Every row gives one point. The points of each table are mixes of a few directions, plus a little noise. How many directions does each table use, and how many do they share? Where both have some left over, give the other angles between the two spaces (their principal angles), to ten degrees, smallest first.

First (6 x 2)
[[ -1   0]
 [-37   6]
 [ 57  -9]
 [-16   2]
 [-64  10]
 [ 62  -9]]
Second (4 x 2)
[[-51   7]
 [  2   0]
 [-25   4]
 [ 73 -11]]
Directions: first 1, second 1, shared 1

First (5 x 3)
[[ -7 -14  -3]
 [ -7 -31 -35]
 [-28 -56  -7]
 [ 41  81  10]
 [  1  20  34]]
Second (7 x 3)
[[-10   2  -4]
 [ 74 -11  31]
 [-27   4 -11]
 [-39   6 -17]
 [-82  12 -35]
 [ 19  -3   8]
 [ 66 -10  28]]
Directions: first 2, second 1, shared 0; angles 70

First (8 x 4)
[[-47 -25  27 -11]
 [ -4  -2   2  -1]
 [ 50  26 -28  11]
 [ 20  11 -12   5]
 [ 58  31 -33  13]
 [-15  -7   9  -3]
 [ 31  17 -18   7]
 [-93 -49  53 -21]]
Second (6 x 4)
[[ -8 -54  68  -4]
 [  0  23 -29   1]
 [-32  13 -21  -6]
 [ 95   5   4  21]
 [-11  10 -14  -2]
 [-45   3  -9  -9]]
Directions: first 1, second 2, shared 1

First (9 x 6)
[[-14  -1 -60  19 -12  25]
 [ 22   1  95 -30  19 -39]
 [  4   0  15  -5   3  -6]
 [-11   0 -48  15 -10  20]
 [ 10   0  45 -14   9 -19]
 [ -5   0 -20   6  -4   8]
 [ -2   0  -9   3  -2   4]
 [ -7   0 -30   9  -6  13]
 [  3   0  11  -3   2  -5]]
Second (9 x 6)
[[  8 -34  52 -10  -6  82]
 [  0  -2   3   0   0   5]
 [ -5  19 -30   6   4 -47]
 [ -6  25 -37   7   4 -60]
 [  1  -4   5  -1  -1   9]
 [ -2  10 -16   3   2 -24]
 [  2 -10  14  -3  -2  23]
 [  4 -16  24  -5  -3  38]
 [ -3  10 -16   3   2 -25]]
Directions: first 1, second 1, shared 0; angles 80

First (8 x 6)
[[ 17 -11  -5 -19 -27  15]
 [ 13  -3   4  -3 -32   9]
 [ -1 -53   2 -14  -2 -48]
 [-45  -7  26  79  29 -45]
 [-16 -16 -23 -25  68 -11]
 [-10  67  -3   4  41  17]
 [ 11 -55  -3  22 -57  40]
 [ 31  79   1 -43 -19  23]]
Second (7 x 6)
[[ 40  17  13   6   5   7]
 [  6  26 -37  10 -11 -19]
 [ 53  19  25   7   9  11]
 [-91 -95  63 -36  18  32]
 [ -8  44 -82  17 -26 -41]
 [ -9  -4  -3  -2  -1  -1]
 [  9  -6  20  -2   6   9]]
Directions: first 4, second 2, shared 0; angles 50, 80

First (10 x 8)
[[  5   1  17   7  11   1  10   8]
 [ 21   7  73  33  54   5  47  37]
 [ 11   3  39  18  28   3  25  20]
 [  0   0  -3  -2  -1  -1  -1  -1]
 [-10  -4 -37 -17 -27  -2 -24 -18]
 [-15  -5 -52 -23 -38  -4 -34 -26]
 [-22  -8 -78 -35 -56  -5 -50 -39]
 [ 18   6  63  27  46   5  41  32]
 [ -4  -1 -14  -6 -10  -1  -9  -7]
 [ -2  -1  -8  -4  -6   0  -6  -4]]
Second (7 x 8)
[[ 27   9  95  43  69   7  61  48]
 [-14  -5 -50 -22 -36  -4 -32 -25]
 [  5   2  18   8  13   1  12   9]
 [  5   2  19   9  14   1  12  10]
 [-13  -4 -44 -20 -32  -3 -28 -22]
 [ -9  -3 -30 -13 -22  -2 -19 -15]
 [ -2  -1  -8  -4  -6  -1  -5  -4]]
Directions: first 1, second 1, shared 1

First (7 x 9)
[[-17 -59 -23   9  -2   6   4 -47  33]
 [  0 -13 -12 -39   1   6  40  -1  -8]
 [ 19  42  -5 -37  16   5  -3  48 -12]
 [ 14  68  49  12 -14 -15   4  40 -55]
 [-10 -19  -4  62   3  -2 -66 -26  42]
 [-16 -14  40  57 -33 -16  10 -39 -21]
 [ 10  -6 -44 -64  29  18  10  24  21]]
Second (8 x 9)
[[  5  13   0   0   5   0 -12  13   1]
 [ 17  48   1  -1  18   0 -45  44   4]
 [ 25  70   1  -1  26   1 -65  65   5]
 [  2   6   0   0   3   0  -5   5   0]
 [-20 -56  -1   1 -21   0  52 -52  -4]
 [-34 -95  -2   1 -34  -1  89 -89  -6]
 [ 16  44   1  -1  16   0 -41  41   4]
 [-11 -29   0   0 -10   0  27 -26  -2]]
Directions: first 3, second 1, shared 1

First (9 x 11)
[[-15  19  66  33  -8 -35 -18 -11  24 -45  18]
 [ 21  -2 -14 -20   3 -11  -6 -20   2  11   7]
 [ 26 -40 -79 -49  -5   2  14  23 -21   7  -5]
 [ 10   5 -29 -42 -14  -3  15  -3   1  13 -21]
 [ 16 -11 -19  28  14  24  24  36  18  10   2]
 [-26  13  77  46   7 -27 -45 -34  -2 -35  33]
 [ 15  13 -11  -9   5  12  12 -10  12  31  -9]
 [-59  30  71  53 -14  12   7  29   9 -36 -18]
 [ 12 -26 -63 -40  11  26  -3  -9 -42  43  -6]]
Second (10 x 11)
[[ -5   2  21  22   3 -42  -6   2  -1 -37  29]
 [ 24 -52  16 -18  12 -31 -18 -24  23  -7  18]
 [  7  -6 -18   8  19  21   8   1  -8  32   2]
 [ -5  -7  18 -24   0 -18   0 -24   6   8  -8]
 [-33 -25  10  -9   1 -33  -6   2 -37 -27   9]
 [ -8  66  12   5   6  88  21 -26  19  95 -56]
 [ -6 -47  36  16   1   9 -42  -4   8 -29  11]
 [ 22 -24  14  -3  -3 -52 -13  -6  23 -41  29]
 [ 10  40 -66  20  -5   7  33  50 -26  -8  11]
 [ -6  54 -43 -16 -34  52  23  30  -8  14 -45]]
Directions: first 5, second 6, shared 4; angles 50

First (8 x 12)
[[  8   3  -1  -1  18 -13  -5 -10  -5   3 -14   3]
 [ 24   8  -2  -4  57 -40 -18 -30 -17   9 -45  10]
 [-19  -6   2   3 -45  31  14  24  13  -7  36  -8]
 [-22  -7   2   4 -53  37  17  28  15  -8  41  -9]
 [ 15   5  -1  -3  36 -25 -11 -18 -10   5 -28   6]
 [ 32  10  -3  -5  77 -54 -23 -41 -21  11 -60  13]
 [-40 -13   3   6 -95  67  29  50  27 -14  75 -16]
 [  2   1   0   0   4  -3  -1  -3  -1   1  -4   1]]
Second (8 x 12)
[[  6  17  43   0  14 -27  20  54   5 -28 -12 -28]
 [-49 -11   0 -23  -9  18  -9 -43 -52  16   8  33]
 [ -4  11  13 -36   6  -1  11  13 -29  15  16  25]
 [ 52  20 -37  51  -2  -7  -2  35  70 -27 -21   0]
 [-28  -1  11  33  -2  30 -13 -53 -52   4  14  10]
 [ 10  11   5  -7   3   0   6  13  -7   1   6  12]
 [ 66 -23 -28   7   2 -15  -2  14  85  15   0 -61]
 [-55 -23  -5 -25 -12   2 -12 -33 -22   4 -11   9]]
Directions: first 1, second 5, shared 0; angles 90

First (9 x 14)
[[ 19  -9 -44 -39   7 -16  22   6  56   8  -1 -17   6   6]
 [ 11  -8 -38 -28   3 -10  15   9  40   8   5 -17   3   6]
 [-35   1  12  46 -19  31 -30  17 -69   8  34  -8 -13   6]
 [ 18   2   5 -20  11 -16  14 -13  30  -7 -22  11   7  -6]
 [ -4  -3 -13   0  -4   4  -2   8  -1   5  11  -9  -2   4]
 [ 19  -2 -12 -27  10 -17  17  -7  40  -2 -16   1   7  -2]
 [ 15   6  22 -11  11 -14   9 -19  17 -12 -28  19   7  -9]
 [-43   6  36  64 -22  38 -40  12 -95   3  31   2 -16   2]
 [ -1   7  32  13   2   0  -6 -13 -18 -10 -14  18   1  -8]]
Second (8 x 14)
[[  5  -3   0  12   4  10  -8  -4  -9  -9  14   2   2  -4]
 [ 32 -42   4  -1  50  10  12  52   5 -71  10  -8 -41 -14]
 [ 10 -18   3 -15  22  -7  16  32  12 -25 -13  -7 -24  -3]
 [-12  12   1 -12 -13 -12   6  -7   6  24 -18  -1   6   6]
 [-13  23  27  -9  -5 -11  12 -22 -24  29 -38   0   3   0]
 [-14  14  -3 -11 -18 -12   3 -10   8  28 -14   0  10   8]
 [  7   1 -30  57 -21  40 -53 -38 -15  -7  85  15  40  -4]
 [-16  13  -3 -21 -18 -19  10  -3  17  31 -25  -3   5  11]]
Directions: first 2, second 3, shared 0; angles 30, 60

First (9 x 18)
[[ 33  52  43  30 -95 -21 -27  30   1  40 -33  56 -24  10  38  -9  50  24]
 [-13 -20 -17 -11  38  12  13 -14   1 -16  14 -20  11  -3 -15   6 -21 -12]
 [ -7  -6 -10   0  21  28  26 -20   6 -11  12   6  17   4  -5  23 -19 -21]
 [  9  16  11  11 -25   5   2   2   3   9  -7  23  -1   6  12   7  10  -1]
 [-22 -29 -29 -15  62  33  34 -31   4 -28  26 -21  25  -1 -22  23 -39 -29]
 [ 16  26  22  15 -47 -12 -14  16   0  20 -17  28 -12   5  19  -5  26  13]
 [ 10  14  14   7 -30 -14 -15  14  -2  13 -12  12 -11   1  11 -10  18  13]
 [-16 -30 -21 -20  47  -9  -4  -3  -5 -17  13 -43   2 -11 -22 -14 -18   2]
 [-10 -23 -13 -17  30 -20 -15   7  -7 -10   5 -39  -6 -11 -16 -22  -7  11]]
Second (8 x 18)
[[-33 -27 -17  39  24  30  21 -33 -27 -52   2  -8  19 -30   3   7 -30 -21]
 [ -1  -7 -12 -23  31  15  19 -11  15   2  17  -6  12  12 -15  17 -15 -14]
 [ 18  11   1 -40   9  -6   2  11  26  31  12   0  -2  26 -12   9   6   1]
 [-23 -14  -2  51 -11   7  -2 -14 -34 -40 -15   0   3 -34  16 -11  -8  -2]
 [ -9   0  11  45 -34 -11 -19   4 -29 -20 -22   6 -10 -27  21 -21  11  12]
 [-11  -2   7  42 -26  -6 -14   0 -27 -22 -18   4  -6 -25  18 -17   6   8]
 [ 35  27  15 -50 -17 -27 -17  32  34  57   3   7 -17  37  -8  -2  28  18]
 [ 25  12  -3 -64  23  -2   9  12  42  44  22  -2   0  41 -23  18   3  -3]]
Directions: first 2, second 2, shared 1; angles 90

First (8 x 18)
[[ -8 -22 -36  -2  13   1 -32   2 -22  23  21 -14 -19 -53 -21  -5   8  16]
 [  0 -13  11  13 -12 -18   2  -7  -9 -18  20  -9  -8  -6  -1 -27 -12   5]
 [ 27  35  -6   1  23  28 -13 -30  36  -4 -49  -4  38  49 -18  30   0  20]
 [  8 -21   8   8 -20 -20  13  -4 -10 -15   4   8  -8 -17 -15 -30  -3  -6]
 [ 11   0  12   9 -16   0  10  32   9  29 -23  12 -11  -3  33  19  -2 -13]
 [ -1  47  22  25  28  10 -29 -45  26 -41  19 -51  32  81  25   9 -37  50]
 [-29  -4  35  -5 -22 -21  37  21 -13 -23  39   8 -12  12  38 -19  -6 -30]
 [ -7 -22 -47 -47   6  20  12  32 -16  50 -30  48 -10 -63 -40  22  54 -42]]
Second (11 x 18)
[[-19 -17  30  22  20 -48 -11 -46  21 -80 -12 -12   5  49 -47   3  -3   4]
 [ -2   4  29  21  28 -76   9 -48  39 -85   0  24  14  60 -61  -1  12  10]
 [-11   6 -18 -18   6 -19   8  22 -15  18   6 -20 -30 -15  31   8 -11 -10]
 [  9 -16  -6   2 -34  95 -22  19 -23  56  -9  -9  19 -39  23  -7  -3   0]
 [-16 -17  -6  -5 -10  31 -17  12 -23  20  -8 -37 -15 -22  26   5 -16  -8]
 [ -8  17 -20 -22  17 -51  21  22  -7   9  12  -9 -37  -6  27  10  -7 -10]
 [  0  -4 -12  -9 -15  41  -7  21 -19  41  -1 -13  -5 -29  28   0  -6  -5]
 [-30 -29  26  18  13 -25 -22 -37   5 -65 -17 -37  -4  34 -28   7 -14  -1]
 [ 30  34 -15 -11   1 -15  30  19  13  28  19  50   8  -7   3  -7  20   5]
 [ 35  27  -6  -1  -7  10  22  10  17  28  14  57  26  -6  -9 -12  25  10]
 [ 10  -5  -1   3 -20  55 -10   8  -7  31  -4   6  18 -20   6  -7   4   3]]
Directions: first 5, second 3, shared 0; angles 30, 60, 70

First (10 x 20)
[[  5  -6  40 -18  19 -25  -5 -10  -1   5  29  16 -33  29  30  -2 -23 -22
   12   0]
 [  3  -6 -23   9  12  20 -19 -22  19  13  19 -31  26 -34 -22   7  20   7
   16  -3]
 [ -5  -6 -42  20   5  29  -9 -15  22  12   3 -31  26 -47 -29   8  31  25
    4  -1]
 [-20 -10 -35  16  -9 -22  28 -10  -7  12   4  13 -24 -32  13  11  10  42
  -24  16]
 [  4  19 -11  -3 -41  -4   8  20 -40 -22 -43   9  32  11  -9  -3 -10  -7
  -15   4]
 [  4  18  -7  -1 -44  -2   6  11 -70 -33 -70  18  18  19  -5 -10 -31  -4
  -21   6]
 [ -9  18  -1   2 -20  16  31  82  57  -7  -5   2  24  18 -15   1  47  -5
  -20 -12]
 [ 12   7  11  -8   4  11 -19   6  18   0  15 -20  33   4 -15   0   8 -27
   21  -9]
 [-18 -31   3  -1  41 -53  14 -49  21  42  83  15 -71 -27  48  18  -4  28
    6  17]
 [ 26  -2  65 -15  32  31 -34 -12 -20 -22 -35   9 -32  61   5 -26 -48 -40
   20 -17]]
Second (8 x 20)
[[  2   5   1 -18 -14  16 -14 -20 -32 -42  -3  -8  21  -3 -13 -15  -2 -18
   -4   4]
 [-26  -3 -95  14 -27  36  18 -26  -4 -25 -42 -25  25 -20 -20  -5 -18  27
  -43  11]
 [ -9   3  -5   8 -17 -39  49  52  61  66  12 -14   7   6  -8  29  19  51
    4 -16]
 [ 17   8  61 -25  -1 -19 -13  11 -13  -7  27   5   5  10  -2  -4  16 -22
   26  -8]
 [ -4 -11 -11  34  27 -19  19  23  48  61  -1  15 -38   5  24  22  -3  27
    1  -3]
 [ 22   7  79 -27   7 -22 -22  11 -18  -8  33  12  -2  13   5  -5  16 -32
   33  -8]
 [ -6 -17 -41  37  39  24 -13 -25   3  10 -25  22 -43  -6  29   0 -26  -2
  -16  14]
 [  6   7  10 -26 -15  21 -23 -27 -46 -56  -2  -7  24  -3 -14 -21  -1 -30
   -1   6]]
Directions: first 5, second 3, shared 0; angles 30, 40, 40

First (11 x 24)
[[-40 -41  27  19  11 -23  29   6   4  11 -24   5 -22  26 -55 -12 -21  14
   -3 -40  13   1 -13  -5]
 [-19 -23  26  28  49 -52  48   8  23   5 -38  18  38 -15   1   8  36 -59
   11  45 -33  21  19  -1]
 [-47 -26  -4  47  24 -36  -1  19  -7  15   8  23 -23   6 -15 -42  16 -20
    4 -62 -42  32 -37   9]
 [ 52  34  21 -12 -26   7 -32  -1 -23   3  31   7 -34 -16  -1 -25  12 -33
   -4   8  -7   0  17 -10]
 [-34  25 -60  21  -4   9 -18 -12  11 -24   2  -5  -3 -44  22   7  40 -18
  -38  -8 -15  12 -48  46]
 [-53 -15 -31   2  -2   6   8 -24  14 -21 -32 -13  -9 -36 -24  41   3   2
  -34 -11  23 -11 -26  43]
 [ 25  -5 -20 -70 -25  46 -38 -27 -23  -4   5 -23  -8 -18  15  62 -51  37
   23   7  43 -37  53   0]
 [-39 -39  23  31  15 -17  33  27   8  19  -5   4  -1  70 -37 -41 -33  54
    9 -56   2  10 -33 -24]
 [ 63  29 -11 -38   5  23 -17   6  -5   5  23  -7  61   9  82  20  -4  11
   45  65 -14  -5  54 -29]
 [ 41   4  33 -25 -14   8   0   1 -10   7   6  -3  -8  16  -9  -3 -22   7
   13  17  19 -15  32 -26]
 [ 48  59  -6  -6 -32  28 -10  -3   8 -17  23 -12   6   4  22 -18  21   5
  -31  35  11  -7 -17  -4]]
Second (8 x 24)
[[-45  -9  11   5   0  -1  38   6  27  20 -34  16   7  25 -55   3 -33 -12
  -16  10  38   6 -23  10]
 [-50 -52   4   9 -39   0   7 -18  22 -28 -12  14 -52   4 -48  23 -42  21
   -4  16  29  -5  34 -53]
 [ 36  25 -19 -13 -25  22 -22  -6 -13  -5  22  -9 -12  19  33 -18 -13  29
    0   4   3  -3  20 -28]
 [ 67  24 -11 -10 -10   8 -43  -7 -32 -21  42 -20 -10 -17  66 -15  35  18
   13  -4 -37  -7  29 -20]
 [ 95  47  52 -51 -10  22 -61  16 -46  26  57   4  -1 -39   6   1  19 -56
   36   3  -8 -17  12  30]
 [-54 -24 -66   5  25   3  -2  -2   2   6 -13  -4  23  13  38  18 -23  41
   14 -34 -12  12  -8  12]
 [-12 -11  52  28  17 -34  41   5  22  -8 -28   6   3 -18 -51  -1  39 -45
  -22  18  -1   0 -22  17]
 [-36   1 -22  27  42 -21  42   7  18   8 -35  -6  42  15  10 -10  20   3
  -20 -12 -11  14 -41  32]]
Directions: first 6, second 5, shared 2; angles 30, 40, 90

First (8 x 32)
[[ 37  30  20   6  -4 -10 -18   4  22 -21 -37   2  14   8  22  -7  35 -17
    1  58  -3 -27  -6  10 -22 -12  45  -7   2 -25  49  11]
 [ 51  40  33  18  -4 -20 -22   9  29 -32 -52   3  25  14  47 -12  50 -25
    7  90  -4 -43   0  15 -27 -13  60  -9  -3 -39  68   8]
 [-44 -36 -22  -5   5  11  22  -4 -26  24  44  -2 -15  -9 -23   8 -41  20
    0 -67   3  31   9 -11  26  14 -54   9  -4  29 -58 -14]
 [-38 -30 -26 -15   3  16  16  -7 -22  25  39  -2 -20 -11 -39  10 -38  19
   -7 -70   3  34  -2 -12  19   9 -45   7   4  31 -51  -4]
 [ 23  21  -1 -18  -6   9 -17  -5  15  -5 -20  -1  -5  -1 -26   3  16  -7
  -14  11  -2  -1 -23   1 -21 -14  30  -6  16  -4  28  23]
 [-23 -18 -14  -6   2   8  10  -3 -13  14  23  -1 -10  -6 -18   5 -22  11
   -2 -38   2  18   2  -6  12   6 -27   4   0  17 -30  -5]
 [  1  -3  19  30   5 -20   7  10  -2 -12  -4   2  19   9  54 -10   8  -6
   20  35   0 -22  26   7   9   8  -2   2 -19 -16   4 -21]
 [ -7  -5  -8  -8   0   7   1  -3  -3   7   8  -1  -7  -3 -17   4  -8   4
   -5 -19   1  10  -5  -3   2   0  -8   1   4   8 -10   3]]
Second (11 x 32)
[[ 24  23  -2 -21  -7  10 -18  -6  16  -5 -21  -1  -6  -2 -31   4  17  -7
  -16  10  -2   0 -26   1 -22 -14  32  -7  18  -5  30  25]
 [ 22  21  -2 -20  -7  10 -17  -5  15  -4 -20  -1  -6  -2 -28   4  17  -6
  -15  10  -2   0 -24   1 -21 -14  30  -7  17  -4  29  23]
 [ 30  27  -2 -25  -8  12 -22  -7  19  -6 -26  -1  -8  -2 -36   4  21  -8
  -20  12  -2   0 -31   1 -27 -18  39  -8  21  -6  36  30]
 [ 23  21  -2 -20  -7  10 -18  -5  15  -5 -21  -1  -6  -1 -29   3  16  -7
  -16  10  -1   0 -25   1 -22 -14  31  -7  17  -4  28  23]
 [ 15  14  -1 -13  -4   6 -11  -4  10  -3 -14   0  -4  -1 -19   2  11  -4
  -10   7  -1  -1 -16   0 -14  -9  20  -4  11  -3  19  16]
 [  3   3  -1  -3  -1   1  -2  -1   2   0  -3   0  -1   0  -4   0   2  -1
   -2   1   0   0  -4  -1  -3  -1   4  -1   2  -1   5   3]
 [-58 -54   5  49  16 -23  44  13 -38  11  51   3  15   4  71  -9 -41  17
   38 -25   4   0  61  -2  54  35 -76  16 -42  10 -71 -59]
 [  7   6   0  -6  -2   4  -5  -2   4  -1  -6   0  -2   0  -9   1   5  -2
   -4   3   0   0  -7   0  -6  -4   9  -2   5  -1   8   7]
 [-73 -67   6  62  21 -30  54  17 -47  13  63   3  19   5  88 -11 -51  21
   47 -31   5   0  76  -3  67  44 -95  20 -52  12 -89 -73]
 [ 22  20  -2 -19  -6   9 -16  -5  14  -4 -19  -1  -5  -1 -27   4  16  -6
  -15   9  -2   0 -23   1 -20 -13  29  -6  15  -4  27  22]
 [-18 -17   1  15   4  -7  14   4 -11   4  16   1   5   1  21  -3 -13   5
   11  -8   2   0  18   0  16  10 -23   5 -12   3 -21 -18]]
Directions: first 2, second 1, shared 1
